Rows are points. A path goes straight from each point to the next, and from the last back to the first. The post is the endless flat space through its rows: a point in 2 columns, a line in 3, a plane in 4, and so on, so that a path can go around it. Count how often the path circles the post. Going back the other way cancels.

Post:
[[0.04 0.04]]
Path, 16 rows:
[[ 0.05  0.26]
 [ 0.25  0.02]
 [ 0.28 -0.53]
 [ 0.32 -0.19]
 [-0.10 -0.31]
 [-0.57  0.41]
 [-0.01  0.73]
 [ 0.37  0.13]
 [ 0.17 -0.28]
 [-0.23 -0.21]
 [-0.65  0.22]
 [ 0.05  0.41]
 [ 0.39  0.14]
 [ 0.12 -0.27]
 [-0.34 -0.53]
 [-0.45  0.27]]
Times around: 3

Post, 7 rows:
[[ 0.28 -0.25  0.25  0.38 -0.27 -0.06 -0.19  0.25]
 [-0.25  0.10  0.01  0.22  0.04 -0.63 -0.21 -0.09]
 [-0.08 -0.08 -0.06  0.50 -0.08  0.23  0.24  0.11]
 [ 0.12  0.33 -0.32 -1.45 -0.09 -0.25  0.46  0.23]
 [ 0.15  0.07  0.11  0.42  0.13  0.21 -0.17 -0.18]
 [-0.16 -0.04 -0.25  0.21 -0.30  0.04 -0.06 -0.35]
 [ 0.14 -0.25 -0.08  0.04 -0.04  0.07 -0.38  0.49]]
Path (20 x 8):
[[ 0.47 -0.25  0.40 -0.12  0.35 -0.39 -0.51 -0.14]
 [ 0.31  0.16  0.48  0.22  0.64 -0.04 -0.02 -0.28]
 [-0.15  0.26  0.28 -0.53 -0.32 -0.23  0.40 -0.52]
 [-0.19 -0.28 -0.17  0.12 -0.72  0.40  0.30 -0.06]
 [-0.37 -0.29 -0.16  0.81 -0.04  0.45  0.21 -0.17]
 [-0.15 -0.42  0.14  0.06 -0.07 -0.09 -0.43  0.13]
 [-0.02 -0.22  0.17  0.34 -0.60  0.21 -0.75  0.13]
 [-0.07  0.42  0.09 -0.19 -0.03 -0.20 -0.30  0.20]
 [-0.42 -0.30 -0.13  0.10 -0.99 -0.07 -0.03 -0.19]
 [-0.40 -0.32  0.06  0.33  0.18 -0.36 -0.15 -0.07]
 [-0.11 -0.18 -0.22  0.18  0.50 -0.02 -0.08  0.18]
 [-0.37 -0.61 -0.52  0.58 -0.34 -0.02  0.45  0.03]
 [-0.22 -0.52 -0.08 -0.07 -0.12 -0.16  0.48  0.32]
 [-0.45  0.24 -0.07 -0.85  0.03 -0.40 -0.23 -0.08]
 [-0.41  0.27 -0.48  0.22 -0.25  0.70  0.10 -0.16]
 [ 0.03  0.27 -0.51  0.06 -0.57  0.17  0.63 -0.01]
 [ 0.16 -0.01 -0.33 -0.40 -0.10 -0.32 -0.17  0.53]
 [ 0.08 -0.01 -0.32 -0.62 -0.48 -0.16  0.13  0.39]
 [ 0.32  0.16  0.59 -0.17 -0.44 -0.48 -0.41  0.39]
 [ 0.00 -0.12  0.06  0.04  0.20  0.34 -0.15  0.49]]
Times around: 0

Post, 13 rows:
[[ 0.37 -0.19 -0.02 -0.46 -0.05  0.38 -0.02 -0.24 -0.07  0.13 -0.43  0.02
   0.01 -0.10]
 [ 0.15  0.01  0.03 -0.06  0.48 -0.08 -0.33  0.12 -0.21  0.24 -0.03 -0.29
  -0.06 -0.26]
 [ 0.16 -0.06  0.09 -0.22 -0.15  0.62 -0.07  0.19  1.19  0.35  0.04  0.61
   0.20  0.09]
 [ 0.23 -0.29  0.37  0.60  0.16 -0.57 -0.26 -0.51 -0.24  0.03 -0.37  0.60
   0.01  0.00]
 [ 0.35 -0.06 -0.19  0.23  0.16  0.03 -0.20  0.13 -0.50 -0.60 -0.53  0.13
   0.17 -0.03]
 [ 0.03 -0.22 -0.10 -0.26 -0.01 -0.14 -0.24 -0.03 -0.22 -0.11  0.16 -0.30
   0.01  0.04]
 [ 0.59 -0.20 -0.35  0.23  0.14 -0.68  0.35 -0.17 -0.11 -0.02 -0.23  0.46
  -0.42 -0.57]
 [ 0.21  0.18 -0.36 -0.32  0.24 -0.36 -0.37 -0.02 -0.24  0.12 -0.16  0.31
  -0.11  0.01]
 [-0.28  0.36  0.14 -0.36 -0.10 -0.36  0.15  0.48  0.15  0.33 -0.39  0.28
  -0.28 -0.01]
 [ 0.05 -0.57 -0.15 -0.26  0.26  0.12 -0.13  0.16 -0.33  0.13 -0.11  0.23
   0.40 -0.02]
 [ 0.53  1.04  0.52  0.20 -1.03 -0.21 -0.04  1.02 -0.43  0.37 -0.14  0.60
  -0.45 -0.45]
 [ 0.46 -0.17  0.12 -0.50  0.33 -0.03  0.21 -0.02 -0.17 -0.20 -0.09  0.26
   0.05 -0.09]
 [-0.14  0.02 -0.28 -0.17  0.42  0.16 -0.02 -0.33 -0.12 -0.12 -0.04  0.12
   0.28 -0.39]]
Path (32 x 14):
[[ 0.63 -0.02 -0.13  0.23 -0.34 -0.38  0.04 -0.43  0.12 -0.24 -0.67  0.42
  -0.10 -0.53]
 [-0.16  0.26  0.20 -0.81 -0.04 -0.18 -0.15 -0.21  0.08  0.33  0.12  0.36
  -0.01 -0.38]
 [ 0.42 -0.28  0.10 -0.26 -0.27  0.41  0.06  0.59  0.21  0.27 -0.24 -0.15
   0.37 -0.34]
 [ 0.08  0.06 -0.47 -0.34  0.30 -0.30  0.17  0.24 -0.01  0.32 -0.40 -0.02
  -0.02 -0.06]
 [ 0.17  0.20  0.14  0.10  0.27 -0.30 -0.16  0.45 -0.43  0.12  0.10  0.20
  -0.03 -0.11]
 [ 0.01  0.24  0.23  0.07 -0.22  0.24 -0.16  0.28 -0.03 -0.28 -0.02  0.02
  -0.29 -0.03]
 [ 0.08 -0.13  0.00 -0.44 -0.14 -0.29 -0.24  0.59 -0.06  0.27  0.50  0.08
  -0.26  0.00]
 [ 0.18 -0.35  0.32  0.15  0.42 -0.01  0.16 -0.37 -0.27 -0.08 -0.69  0.25
  -0.25  0.13]
 [ 0.01  0.43  0.04 -0.09  0.12 -0.69 -0.36 -0.09 -0.32 -0.16  0.35 -0.02
  -0.23  0.62]
 [ 0.36 -0.61 -0.58  0.12  0.30 -0.48 -0.16 -0.28 -0.42 -0.03 -0.12 -0.39
   0.12 -0.04]
 [ 0.94 -0.71  0.75 -0.49 -0.76 -0.27  0.15  0.11 -0.57 -0.19 -0.39 -0.24
   0.03  0.18]
 [ 0.52 -0.36  0.27 -0.25  0.11  0.22 -0.35 -0.18 -0.56 -0.01  0.04  0.59
   0.38 -0.49]
 [-0.82 -0.01  0.34 -0.01 -0.35  0.15  0.11  0.61  0.30 -0.60 -0.52  0.07
  -0.07  0.13]
 [ 0.25 -0.20 -0.06 -0.43  0.35  0.49 -0.20  0.03 -0.16  0.08 -0.37  0.61
   0.35 -0.13]
 [ 0.35  0.11  0.18 -0.61 -0.21 -0.11 -0.21 -0.18  0.27  0.06 -0.29  0.08
  -0.28 -0.06]
 [ 0.22 -0.24  0.10 -0.50 -0.41 -0.18 -0.08 -0.27 -0.28  0.01 -0.48 -0.22
   0.17  0.18]
 [ 0.53  0.55 -0.25  0.41 -0.61 -0.34 -0.41  0.20  0.11  0.28 -0.03  0.64
  -0.18 -0.08]
 [-0.01 -0.67  0.17  0.26  0.23 -0.34  0.06  0.34 -0.21  0.17  0.14 -0.22
  -0.06 -0.03]
 [ 0.21 -0.23 -0.05  0.47  0.58  0.10 -0.30 -0.25 -0.13 -0.66 -0.53  0.20
  -0.07  0.24]
 [ 0.35 -0.06  0.13 -0.26  0.06 -0.12 -0.04 -0.43 -0.17  0.34 -0.28  0.44
  -0.41 -0.47]
 [ 0.04 -0.46 -0.17 -0.26  0.33 -0.62 -0.02  0.26  0.25  0.23 -0.06  0.71
   0.08 -0.44]
 [ 0.28  0.40 -0.12 -0.52 -0.04 -0.26 -0.40  0.04  0.19  0.21  0.22  0.58
   0.08  0.11]
 [-0.23 -0.33 -0.21 -0.30  0.22 -0.76  0.01  0.42 -0.11  0.50  0.46 -0.48
   0.08  0.36]
 [-0.20 -0.75 -0.23 -0.15  0.57 -0.84 -0.30  0.10 -0.15 -0.14  0.00 -0.59
  -0.15  0.70]
 [-0.01  0.10 -0.37  0.03  0.18  0.45  0.21  0.55  0.15 -0.32 -0.74  0.26
   0.27  0.39]
 [ 0.33 -0.02 -0.51 -0.57 -0.10 -0.43 -0.08  0.05 -0.24 -0.12 -0.39 -0.11
  -0.07  0.36]
 [-0.34  0.20  0.41  0.22  0.24 -0.42 -0.07  0.32 -0.49  0.15 -0.09  0.33
   0.32 -0.52]
 [ 0.30  0.24 -0.08  0.17  0.32 -0.55 -0.10  0.42 -0.50 -0.42  0.13  0.63
   0.01 -0.51]
 [-0.01 -0.25  0.04 -0.53  0.76 -0.12  0.39  0.03  0.46  0.16 -0.57  0.81
  -0.14 -0.10]
 [ 0.47 -0.47 -0.17 -0.01 -0.27 -0.16 -0.11 -0.65 -0.40 -0.15  0.06 -0.65
  -0.44 -0.13]
 [ 0.20  0.18 -0.41  0.20  0.00  0.09  0.08 -0.15  0.09 -0.07  0.01  0.76
   0.28  0.08]
 [ 0.55  0.72 -0.50 -0.37  0.19 -0.50 -0.12  0.12  0.25 -0.41  0.04  0.09
  -0.24  0.10]]
Times around: 0

Post, 17 rows:
[[ 0.04  0.27  0.04  0.31 -0.36  0.21  0.52  0.24 -0.23 -0.54 -0.02 -0.25
  -0.10  0.18 -0.47 -0.06  0.18 -0.13]
 [ 0.11  0.34  0.62  0.23  0.09 -0.22  0.02  0.48  0.24  0.05 -0.18 -0.13
   0.00 -0.22  0.09  0.23  1.34 -0.44]
 [-0.06  0.57 -0.56  0.10  0.41 -0.54  0.41  0.29 -0.01 -0.29 -0.04  0.29
   0.05 -0.51 -0.20  0.22  0.21  0.06]
 [-0.55  0.14 -0.04  0.08  0.01  0.09  0.02 -0.20 -0.33 -0.08 -0.38 -0.22
   0.51  0.00 -0.31 -0.20 -0.24  0.71]
 [-0.58 -0.45  0.15 -0.09  0.46 -0.21 -0.06 -0.03 -0.02 -0.91 -0.22 -0.23
   0.33 -0.13 -0.26  0.32 -0.01 -0.22]
 [-0.06  0.50 -0.08 -0.23 -0.34 -0.17 -0.08  0.33  0.38 -0.09 -0.23 -0.10
   0.09  0.04 -0.06 -0.25  0.44  0.21]
 [ 0.12  0.02  0.25 -0.27 -0.01 -0.35 -0.13  0.18 -0.08  0.33 -0.07 -0.43
  -0.37 -0.19  0.01 -0.32 -0.10  0.20]
 [ 0.29  0.20 -0.36 -0.26  0.41 -0.16  0.03 -0.02 -0.22 -0.11 -0.45 -0.39
   0.05 -0.52  0.38  0.19  0.04 -0.13]
 [ 0.18 -0.16 -0.13 -0.64  0.70  0.47  0.43  0.06 -0.70 -0.98 -0.53  0.51
   0.02  0.33 -0.25  0.29  0.08 -0.04]
 [-0.15 -0.21 -0.53 -0.24  0.11 -0.20 -0.20  0.17 -0.29  0.00 -0.28  0.06
   0.04  0.16  0.02  0.28 -0.03 -0.02]
 [-0.44  0.38 -0.41  0.43  0.23 -0.25  0.02  0.06  0.38  0.08 -0.12 -0.45
   0.03  0.00  0.04 -0.22  0.67 -0.11]
 [-0.09 -0.70 -0.50 -0.15  0.30 -0.29  0.24  0.00  0.12  0.24 -0.19  0.30
   0.40 -0.10 -0.62  0.49 -0.59  0.24]
 [ 0.01 -0.10  0.05 -0.48  0.15 -0.18  0.47  0.37 -0.01 -0.28 -0.41  0.27
   0.04  0.30  0.02  0.63 -0.05  0.32]
 [-0.06  0.27 -0.15 -0.57 -0.01 -0.13  0.39 -0.03 -0.41 -0.22  0.03 -0.43
   0.00  0.24 -0.11 -0.44  0.07  0.02]
 [ 0.03  0.75  0.19  0.29  0.12  0.24  0.05  0.26  0.31 -0.26  0.21 -0.20
  -0.05 -0.15  0.15  0.25  0.30 -0.25]
 [-0.14  0.03  0.53  0.12 -0.09  0.28  0.05 -0.60  0.14 -0.43  0.24 -0.01
  -0.09  0.34  0.11 -0.25  0.60  0.07]
 [-0.38 -0.51 -0.08 -0.59 -0.23  0.22  0.26  0.10  0.22 -0.32  0.07 -0.48
  -0.51  0.05 -0.27  0.66  0.26 -0.15]]
Path:
[[-0.74 -0.13 -0.14 -0.09  0.29  0.20 -0.07  0.01 -0.24  0.20 -0.44 -0.47
  -0.34 -0.35  0.12  0.10  0.35 -0.06]
 [-0.23 -0.05 -0.32  0.24  0.20  0.07  0.49 -0.32  0.17  0.08 -0.06  0.60
  -0.13  0.56  0.02  0.37  0.48  0.25]
 [-0.45  0.02 -1.07  0.01  0.55 -0.11  0.62  0.12  0.26 -0.03 -0.56  0.21
   0.52  0.25 -0.25  0.65 -0.19  0.14]
 [ 0.50  0.44  0.46 -0.13 -0.01 -0.13  0.50  0.06 -0.34  0.05 -0.76  0.64
   0.13 -0.04 -0.02  0.14  0.31  0.44]
 [-0.67 -0.01 -0.02  0.54 -0.75  0.14  0.50  0.49  0.04 -0.17 -0.08 -0.36
  -0.35  0.43 -0.14  0.30  0.14 -0.05]
 [-0.21 -0.72 -0.26 -0.53 -0.07 -0.13 -0.23  0.06 -0.12 -0.25 -0.52 -0.63
  -0.43 -0.29 -0.05 -0.25  0.38 -0.01]
 [ 0.46  0.22 -0.58 -0.25  0.20 -0.22  0.35  0.51  0.27 -0.29  0.10 -0.18
  -0.56 -0.16 -0.14 -0.39  0.71 -0.11]
 [-0.02  0.17 -0.47 -0.75  0.16 -0.44  0.17  0.13 -0.27 -0.21  0.06 -0.12
  -0.13  0.21  0.00  0.42 -0.04  0.35]
 [-0.15 -0.01  0.18 -0.06 -0.04  0.24  0.08  0.11 -0.31 -0.36 -0.41 -0.25
   0.03  0.03  0.07  0.16  0.69  0.18]
 [-0.07 -0.23  0.43 -0.51  0.56 -0.13  0.88 -0.16  0.35 -0.54 -0.01  0.25
   0.13  0.28  0.19  0.24  0.67  0.08]
 [-0.11 -0.21  0.08 -0.14 -0.35 -0.03  0.63 -0.04 -0.32 -0.37 -0.24 -0.59
   0.28  0.19  0.11 -0.44  0.54 -0.17]
 [ 0.25  0.00  0.48  0.31 -0.13 -0.20  0.33  0.71 -0.26 -0.72 -0.23 -0.11
   0.29  0.16 -0.11  0.01 -0.16  0.28]
 [ 0.36  0.22  0.32  0.17  0.17  0.02  0.02  0.11  0.03 -0.87  0.22  0.50
   0.46  0.11  0.18  0.71  0.05 -0.18]
 [-0.25  0.25 -0.53  0.37 -0.49 -0.62  0.17  0.25  0.24 -0.39  0.26 -0.34
   0.02 -0.08  0.24  0.35  0.31 -0.32]
 [-0.30  0.08  0.03  0.17 -0.30  0.02  0.48  0.45 -0.05 -0.19 -0.21  0.00
   0.13  0.00 -0.40  0.20  0.14  0.08]
 [ 0.31  0.22 -0.28 -0.42  0.13 -0.02  0.75  0.37 -0.06 -0.35 -0.63  0.24
   0.16  0.21 -0.10  0.42 -0.01 -0.05]
 [-0.31 -0.11 -0.39 -0.42  0.42  0.45 -0.42 -0.23  0.26 -0.17 -0.48  0.06
   0.27 -0.11 -0.09  0.97  0.29 -0.10]
 [-0.27  0.84  0.25 -0.29  0.07  0.22 -0.15  0.16 -0.13 -0.92 -0.39 -0.32
   0.24  0.10 -0.37 -0.61  0.19  0.58]
 [ 0.29  0.58 -0.05  0.31  0.07  0.38 -0.07 -0.24 -0.02 -0.19 -0.36  0.17
   0.29 -0.38 -0.42  0.27 -0.01  0.31]
 [ 0.18 -0.16 -0.15  0.06  0.05  0.11  0.01  0.24  0.50 -0.46  0.50  0.46
  -0.27  0.10 -0.69  0.30  0.04 -0.77]
 [-0.28  0.05  0.61  0.37  0.27 -0.19  0.39  0.11  0.14 -0.14 -0.43 -0.13
   0.29 -0.12 -0.09  0.28  0.22  0.04]
 [ 0.35 -0.02  0.06 -0.62 -0.11  0.43  0.20  0.02 -0.16 -0.59 -0.70 -0.31
   0.01 -0.04  0.02  0.38  0.70 -0.37]
 [ 0.00  0.29  0.21  0.33  0.45 -0.11 -0.36 -0.03  0.23  0.13  0.29  0.04
  -0.02 -0.15 -0.04  0.66  0.02 -0.02]
 [-0.34 -0.34 -0.29 -0.11  0.80 -0.35  0.21 -0.08  0.26 -0.11  0.03 -0.04
   0.61  0.08 -0.47 -0.27 -0.12  0.36]
 [-0.23 -0.76 -0.26  0.07  0.27  0.11  0.68  0.20 -0.52 -0.37 -0.95 -0.36
   0.07  0.02 -0.32 -0.22  0.53  0.23]]
Times around: 1

Post (17 x 18):
[[-0.51  0.25  0.54 -0.14  0.38 -0.43  0.56 -0.39 -0.34 -0.69 -0.14 -0.52
  -0.11 -0.02  0.57  0.53 -0.38 -0.02]
 [ 0.03 -0.02 -0.01 -0.17  0.21  0.86  0.27 -0.20 -0.44  0.61 -0.14  0.21
   0.05 -0.10 -0.01  0.23 -0.40 -0.59]
 [ 0.31  0.09  0.48  0.28  0.22  0.29  0.36 -0.27  0.17 -0.09 -0.27  0.14
   0.10  0.32  0.06  0.00  0.09 -0.31]
 [-0.04 -0.38  0.58  0.15 -0.26  0.09  0.37 -0.38 -0.17  0.31 -0.03  0.09
  -0.04  0.43 -0.30 -0.04  0.20 -0.58]
 [-0.01 -0.04  0.05  0.32 -0.22  0.23 -0.01 -0.08  0.15 -0.21 -0.07  0.00
   0.11 -0.42 -0.13  0.71 -0.20 -0.06]
 [ 0.14 -0.07 -0.28  0.19  0.02  0.09  0.06  0.14 -0.05 -0.01 -0.17 -0.37
  -0.11 -0.05 -0.06  0.27 -0.28  0.20]
 [ 0.47 -0.03  0.19  0.04  0.08 -0.09 -0.06  0.02  0.08 -0.05  0.00  0.15
  -0.02  0.22 -0.04  0.54 -0.29 -0.44]
 [-0.12 -0.45  0.02  0.07  0.12  0.33  0.32 -0.25 -0.63  0.50 -0.07  0.24
  -0.50 -0.16 -0.15  0.15  0.31 -0.27]
 [ 0.31  0.26  0.35 -0.12 -0.18  0.21  0.31  0.28  0.19  0.27  0.42  0.03
   0.21  0.19  0.16  0.39  0.08  0.01]
 [ 0.15  0.14  0.02 -0.12  0.15  0.54  0.07  0.07 -0.40 -0.30 -0.17 -0.10
  -0.15  0.25 -0.08  0.25 -0.11 -0.40]
 [ 0.26  0.64  0.38 -0.28 -0.16 -0.34  0.52 -0.34 -0.28 -0.12 -0.13 -0.15
   0.10  0.24  0.11  0.12 -0.01 -0.05]
 [ 0.32  0.23  0.03 -0.14 -0.51 -0.05  0.33 -0.31  0.14 -0.54  0.17  0.48
  -0.38  0.02  0.70 -0.45 -0.18  0.13]
 [ 0.07 -0.28  0.09 -0.19  0.14  0.06  0.26  0.19  0.07 -0.54  0.18  0.17
   0.02 -0.45 -0.13  0.39 -0.40  0.09]
 [-0.48 -0.18 -0.64  1.06 -0.06 -0.35  0.24 -0.12 -0.02 -0.57  0.60 -0.37
   0.47 -0.54  0.14  0.70  0.00  0.20]
 [ 0.47 -0.38  0.22  0.08  0.16  0.26 -0.17 -0.44  0.22 -0.28 -0.09 -0.25
   0.05  0.07 -0.16  0.18  0.10 -0.24]
 [ 0.46 -0.31  0.10 -0.25 -0.29 -0.22 -0.35 -0.09  0.30 -0.48 -0.29  0.05
  -0.03 -0.06  0.40 -0.40  0.29  0.16]
 [-0.16 -0.39  0.16 -0.52  0.21 -0.06  0.11 -0.26 -0.13 -0.11 -0.19  0.15
  -0.03  0.22  0.16  0.43 -0.22  0.38]]
Path, 26 rows:
[[-0.33 -0.04  0.07  0.17 -0.40  0.59  0.21 -0.22 -0.68 -0.04 -0.03  0.38
  -0.36  0.35  0.43 -0.43  0.31 -0.08]
 [-0.11 -0.57  0.03  0.56 -0.40  0.36 -0.14 -0.72 -0.32 -0.02 -0.36 -0.63
   0.15  0.27 -0.19 -0.07  0.27 -0.39]
 [ 0.27  0.27 -0.08  0.06 -0.33 -0.24  0.39 -0.04 -0.21 -0.36 -0.16  0.10
  -0.22 -0.57 -0.01  0.27  0.23  0.10]
 [-0.09 -0.05 -0.07  0.06 -0.02  0.23  0.50 -0.37 -0.01 -0.35  0.04 -0.18
  -0.73  0.58 -0.26  0.26 -0.47 -0.07]
 [ 0.00 -0.07 -0.42  0.03 -0.05  0.00 -0.27  0.20  0.04 -0.69  0.24 -0.18
  -0.10 -0.06  0.08  0.44 -0.27  0.22]
 [ 0.18  1.09 -0.09  0.73 -0.27 -0.31  0.76 -0.01 -0.38  0.23  0.36  0.31
  -0.12 -0.27  0.49  0.60 -0.79  0.09]
 [ 0.47  0.12  0.58 -0.33 -0.01  0.95  0.39 -0.28  0.21  0.31 -0.33  0.17
   0.61 -0.09 -0.06  0.26 -0.22 -0.08]
 [-0.17 -0.09 -1.16  0.19  0.06 -0.54  0.85  0.29 -0.72 -0.56  0.68 -0.41
  -0.13 -0.20 -0.10  0.44 -0.25  0.63]
 [-0.13 -0.07 -0.36  0.13  0.40 -0.13  0.57 -0.52  0.15  0.22 -0.15 -0.09
   0.00 -0.19  0.29  0.27 -0.59  0.46]
 [ 0.04 -0.04  0.28  0.06  0.10  0.18 -0.09  0.09 -0.10  0.13  0.12 -0.06
  -0.06  0.23  0.17  0.53 -0.04 -0.37]
 [-0.05 -0.59  0.35  0.57  0.15  0.16 -0.03 -0.16  0.27 -0.01 -0.18  0.02
  -0.14  0.03  0.65 -0.16 -0.07 -0.10]
 [ 0.49  0.18  0.35 -0.45 -0.37  0.70 -0.07 -0.19 -0.50 -0.05 -0.44  0.36
  -0.14 -0.25  0.08 -0.31  0.18 -0.42]
 [ 0.23 -0.12  1.07 -0.45 -0.20 -0.65  0.33 -0.17 -0.24  0.12 -0.07  0.64
  -0.88  0.15 -0.17  0.71 -0.75 -0.66]
 [-0.33 -0.31 -0.33  0.90 -0.11 -0.55 -0.12 -0.09 -0.03 -0.75  0.11 -0.04
   0.28 -0.30  0.14  0.13  0.35  0.75]
 [ 0.13 -0.41  0.10  0.73  0.33  0.44  0.26 -0.45  0.15 -0.28 -0.03 -0.13
  -0.15  0.02  0.00  0.31 -0.08 -0.20]
 [ 0.37 -0.33  0.37 -0.23  0.43  0.29  0.06 -0.40  0.34  0.28  0.12 -0.06
   0.42  0.33  0.19  0.57  0.00 -0.19]
 [-0.38 -0.27 -0.26  0.45 -0.29  0.56 -0.03  0.11 -0.03 -0.02  0.04 -0.19
  -0.07 -0.01  0.16  0.19  0.13 -0.15]
 [-0.15 -0.35  1.03  0.10  0.14 -0.99  0.30 -0.91  0.13 -0.14  0.23 -0.07
   0.02  0.16 -0.35  0.65 -0.06 -0.45]
 [ 0.12  0.18  0.88  0.08  0.19  0.05  0.56  0.20  0.21 -0.92 -0.08 -0.01
   0.00 -0.04  0.59 -0.50  0.79  0.58]
 [ 0.22  0.19  0.12  0.19 -0.23 -0.03  0.15 -0.30 -0.24 -0.20 -0.35  0.15
   0.31  0.01 -0.02  0.05 -0.05 -0.13]
 [-0.33 -0.65  0.50  0.66  0.25  0.23 -0.07 -0.60 -0.03 -0.17  0.03 -0.05
  -0.16 -0.18 -0.32  0.84  0.14 -0.36]
 [ 0.23  0.07  0.06 -0.47  0.22  0.32  0.01  0.18 -0.42  0.02  0.01 -0.22
  -0.30  0.37  0.08  0.19 -0.17 -0.54]
 [ 0.06 -0.31  0.11  0.44 -0.19  0.03  0.16  0.12  0.40  0.41  0.19 -0.41
   0.27 -0.31 -0.35  0.92  0.14 -0.02]
 [ 0.24 -0.17  0.71 -0.05 -0.10  0.55  0.20 -0.09  0.33  0.13 -0.25 -0.20
  -0.19  0.19  0.04  0.45 -0.30 -0.35]
 [ 0.05  0.12 -0.27  0.48  0.16 -0.02  0.11 -0.03  0.38 -0.08 -0.20  0.12
   0.04 -0.06  0.27  0.29 -0.03 -0.08]
 [ 0.29  0.44  0.49 -0.94  0.34  0.07  0.27 -0.12  0.03 -0.24 -0.25  0.09
   0.04 -0.42  0.50  0.09 -0.20  0.21]]
Times around: 3
